Every row gives one point. Each copy is the shape, with its points in the same order, turned, moved and blurred by noise. Say if it was mirrored as well.

Shape (6 x 2):
[[ 29 -35]
 [ -8  -3]
 [-70   3]
 [ -8  32]
 [-20  43]
 [ 20  31]]
Copy 1, 6 rows:
[[-35 -25]
 [  9   1]
 [ 70  -9]
 [ 15  37]
 [ 27  42]
 [-15  35]]
Copy 1 is: mirrored
Copy 2 (6 x 2):
[[ -3  49]
 [ 27   9]
 [ 84 -16]
 [ 18 -24]
 [ 25 -37]
 [-11 -14]]
Copy 2 is: only turned
Copy 3 (6 x 2):
[[ 22  51]
 [-18  12]
 [-68 -18]
 [  3 -30]
 [-18 -39]
 [ 26 -16]]
Copy 3 is: mirrored
Copy 4:
[[-17  12]
 [ 36  -3]
 [ 92  -4]
 [ 38 -48]
 [ 52 -57]
 [ 13 -47]]
Copy 4 is: only turned

Shape:
[[  2  26]
 [-49  18]
 [ 59  -1]
 [-78  31]
 [  5 -16]
 [  0  11]]
Copy 1 (6 x 2):
[[  7  -6]
 [ -6  47]
 [-19 -63]
 [  8  75]
 [-31 -10]
 [-10  -6]]
Copy 1 is: only turned
Copy 2, 6 rows:
[[-30 -23]
 [-47  29]
 [ 24 -64]
 [-69  47]
 [  9 -10]
 [-14 -13]]
Copy 2 is: mirrored
Copy 3 (6 x 2):
[[  8  -4]
 [-30 -38]
 [ 33  57]
 [-41 -60]
 [-15  30]
 [ -1   8]]
Copy 3 is: mirrored

Shape (8 x 3):
[[ 33 -64   1]
 [-49  -4 -10]
 [-53  38  23]
 [ 35 -28 -46]
 [ -8  21  31]
 [  0  29 -18]
 [-29  -3  30]
 [-42  34  -2]]
Copy 1, 8 rows:
[[-33  58  30]
 [ 31 -13  27]
 [ 66 -18 -21]
 [-55   5  24]
 [ 30   9 -27]
 [ -7 -25 -17]
 [ 38  17   4]
 [ 37 -31  -7]]
Copy 1 is: mirrored
Copy 2:
[[ 41  10 -71]
 [-23 -46  -4]
 [-27 -22  43]
 [-19  11 -95]
 [-11  17  21]
 [-47   1 -24]
 [ 11 -13   6]
 [-39 -26  16]]
Copy 2 is: only turned
Copy 3:
[[ 54  36  36]
 [-44  43  30]
 [-63  34 -17]
 [ 29  -5  59]
 [-20  17 -21]
 [-30 -14  18]
 [-16  47 -11]
 [-59  10  -5]]
Copy 3 is: only turned

Shape:
[[ 40 -37 -35  -8]
 [ 45  57   8   3]
 [ -8  12  -2  -3]
 [ 19 -26  -7  34]
 [ 20 -45  -1 -22]
 [-46  50  52  53]
 [-38 -41 -28   1]]
Copy 1 (7 x 4):
[[ 45  -5  68  -3]
 [ 18 -74  -1  12]
 [ -2  -9   3  -4]
 [ 48  11  18  20]
 [ 42   7  43 -34]
 [ -8  -3 -85  24]
 [ -1  52  34  -4]]
Copy 1 is: only turned
Copy 2:
[[-43 -40  29   7]
 [ 56 -43  -6  -2]
 [ 10   9   1  -8]
 [-34 -19 -22  18]
 [-46 -22  15 -27]
 [ 44  46 -77  -3]
 [-49  39  15   6]]
Copy 2 is: mirrored
Copy 3, 7 rows:
[[ 40  -8  27 -36]
 [-19  13 -54 -25]
 [ -6   4  -4  15]
 [-11 -30  24 -30]
 [ 15  19  45 -19]
 [-95 -17 -21  41]
 [ 13 -23  50  35]]
Copy 3 is: mirrored

Shape, 7 rows:
[[ 37 -12  20 -13]
 [-19 -19 -95  59]
 [ 33  25 -54 -32]
 [ -7 -11  -2  49]
 [  3 -31  16  20]
 [-12  15   6  23]
 [-37   0  34  -7]]
Copy 1:
[[ 15  52  13  30]
 [-92 -52  -4  23]
 [ -6  -7 -49  56]
 [-21  -1  50  -3]
 [ -5  29  31 -12]
 [  9 -12  15  -1]
 [ 21  15  12 -52]]
Copy 1 is: mirrored
Copy 2, 7 rows:
[[ 20 -15   8 -48]
 [-81   7  36  56]
 [-34  54  -1 -38]
 [-23 -43  11  15]
 [ 10 -31  25  -5]
 [ -8 -26 -21   5]
 [ 40 -19 -16  19]]
Copy 2 is: only turned
Copy 3:
[[-24  37  18 -20]
 [-57 -63 -85 -14]
 [  1 -21  -2 -69]
 [-39  -5 -33  27]
 [-40  34 -22   9]
 [ -4  -1 -19  16]
 [ 15  41 -29  21]]
Copy 3 is: only turned

Shape, 10 rows:
[[ 18  -3   0  84   2 -16]
 [ 21 -11  14 -25  -1  26]
 [ -5   8  43 -28   1  12]
 [ 18 -22  -1  30 -33  21]
 [-11   6 -19 -27 -57  24]
 [ -4 -35  -9  65  -3 -11]
 [-11 -32   4  12 -12  24]
 [  8  -2 -12 -10 -44 -36]
 [ 16  -5 -22 -39  -6   0]
 [ 25 -17  95 -36   0   0]]
Copy 1, 10 rows:
[[-70  24 -42  45 -14 -18]
 [ -7  -1  24  10  28  27]
 [ 21   0  -6  16  33  21]
 [-63  -3  -7   2  20   2]
 [-14  -3  12 -54  26  -6]
 [-63 -11 -36  25 -28  -4]
 [-31 -37  -5   7   9   4]
 [-19  29 -19 -37  -8  21]
 [  5  10  32 -18  -6  20]
 [ 15   6 -25  37  60  78]]
Copy 1 is: mirrored
Copy 2, 10 rows:
[[ 30  44  55 -34  38 -29]
 [-25 -17   0 -19 -16  14]
 [ -1   3 -23   6 -29   5]
 [ 13 -19  51 -44  -3  -6]
 [ -8 -56  41  10 -23 -13]
 [ 29   1  37 -33  56 -25]
 [  6 -26   3 -21  17  -9]
 [ 20 -13  51  21   2  25]
 [-34 -36  24  16   2  17]
 [ 18  26 -42 -16 -44  52]]
Copy 2 is: only turned

Shape (10 x 6):
[[-18  -8  45 -24 -95   9]
 [ -8  10  -3  37  13  -1]
 [ 13   0  17 -21  10  15]
 [ -1  -9  17  -9  14  -2]
 [-26  -9  15 -24  15  30]
 [  3  62  -5  -4   5  -3]
 [ 13  -7  -9 -13  -5  21]
 [-10 -10 -20  -7  -8 -10]
 [  8 -16 -18 -13 -34  11]
 [-74 -17  19  -4 -11 -39]]
Copy 1 (10 x 6):
[[-14 -25 -35  32  75 -64]
 [ 12  16 -23 -22 -12  12]
 [-21  -6  -5  28 -11   2]
 [-24   7 -10  14   1  12]
 [-16  28 -19  44  -3   1]
 [  1  10  18 -15 -32 -38]
 [ 10 -10   0  30  -1   5]
 [  9  14  10   9  22   9]
 [ 20 -16   3  27  29  -2]
 [-27  62 -17  -7  59  -5]]
Copy 1 is: mirrored
Copy 2 (10 x 6):
[[-43  47  43  24  81  44]
 [  9  20 -11 -36 -12  13]
 [ 11   3  29   1   8 -14]
 [  9  16  15   8  -5  -4]
 [ 22  12  -2  17  28 -21]
 [-20  29  22 -53   0 -32]
 [ -8 -15  17  -4  17  -2]
 [-25   2 -11   3   4   3]
 [-30 -13  14   2  26  18]
 [-20  69 -38  34   6   4]]
Copy 2 is: only turned
Copy 3:
[[-31  -9 -56 -31 -27  80]
 [ -1  31  -2   9  39  -3]
 [-11  -1  12 -35   1  -3]
 [ -4  -5  -7 -22  12  -6]
 [-40  -4  -8 -34  20 -15]
 [ -6  61   6   1 -24 -16]
 [-21   0  22  -8   3  12]
 [-18  -6  -2  18   2  -4]
 [-24 -16   8  14  -8  28]
 [-20  -9 -82  12  17 -14]]
Copy 3 is: mirrored
